Each wall is flat, endless, passes through zero and stands at right angles to its row. A trip goes straight from one point to another. Which walls does it cross, in order?

Walls:
(1): [ 5.2 -1.3]
(2): [-5.4  4.1]
(3): [ 4.2 -3.0]
Trips:
[ 1.5 -4.5] to [6.2 3.1] -> none
[3.3 0.7] to [-3.1 -5.1] -> 1

Walls:
(1): [ 1.0 -0.5 -3.0 -8.2 -5.0 -4.7]
(2): [-0.7  2.8 -1.6 -2.0 -0.6 -4.1]
Trips:
[ 3.0 11.5 -6.0  0.4  1.8  6.8] to [-3.0  1.3 11.7 -1.6 -4.2  5.2] -> 2
[ -1.2   3.3  -5.9   0.7  -2.8 -10.1] to [ 7.1 -7.0 -4.5 -5.7  3.0 -1.4] -> 2
[-2.2  0.0  0.1  4.7  1.1  0.5] to [-2.2  1.4 -2.8  1.9  2.1 -1.2] -> 2
[-6.6  7.5  6.7  6.3 -6.8 -0.8] to [-1.0  0.1 -2.1 -7.6 -1.6  2.8] -> 1
[ 8.3 -2.6  3.2  0.3  3.8  0.5] to [ 6.0 -6.8 -1.2 -0.1 -1.4 -1.5] -> 1
[-1.0  3.3 -1.0 -3.6 -7.9  1.9] to [ 0.9 -4.2  0.3 -0.8 -0.4 -6.0] -> none
[ -1.6   0.8  10.3  -3.1 -12.9   4.4] to [ -0.9  -1.0   3.1 -10.2  -0.9  -1.0] -> 2
[-3.3  2.7 -3.6 -3.7  3.9 -1.3] to [-0.9  1.2  6.2  4.1 -5.4 -0.7] -> 1, 2

Walls:
(1): [ 3.0 -1.3  4.9 -3.3 -5.6  0.9 10.0 -0.1  0.0  1.2  3.9]
(2): [ 1.1 -5.4  5.3 -2.9 -2.7  0.3  4.1 -0.4 -4.3 -1.0  9.5]
(3): [-6.0  2.2  0.7  0.1 -4.0  0.7  5.5 -1.7  0.6  5.8 -1.5]
(4): [ 8.6 -1.5  3.3 -1.0  0.9  0.8 -1.4  4.5 -7.1  0.2 -0.5]
(5): [-2.2  1.4  8.5  7.3 -2.5 -3.9  2.5  2.4  2.5 11.8  7.9]
(6): [ 5.2 -5.2 -1.8 -2.8  1.5  8.2 -4.8  0.3 -1.0 -0.9 -1.1]
Trips:
[-4.4 -4.2  2.1 -6.3 -1.9  4.6 -5.7  2.7  4.2 -0.9  7.3] to [ 3.0 -4.5 -7.8  6.7 -1.6  0.1  0.5  5.4  3.9 -4.2  5.9] -> 1, 5
[-2.2  3.7 -1.6  9.9 -0.8 -2.2  1.4  2.0  1.6 -2.9 -4.8] to [-3.0  1.0  3.2  0.9 -5.9 -0.7 -5.2  5.4  6.1 -2.2 -2.2] -> none
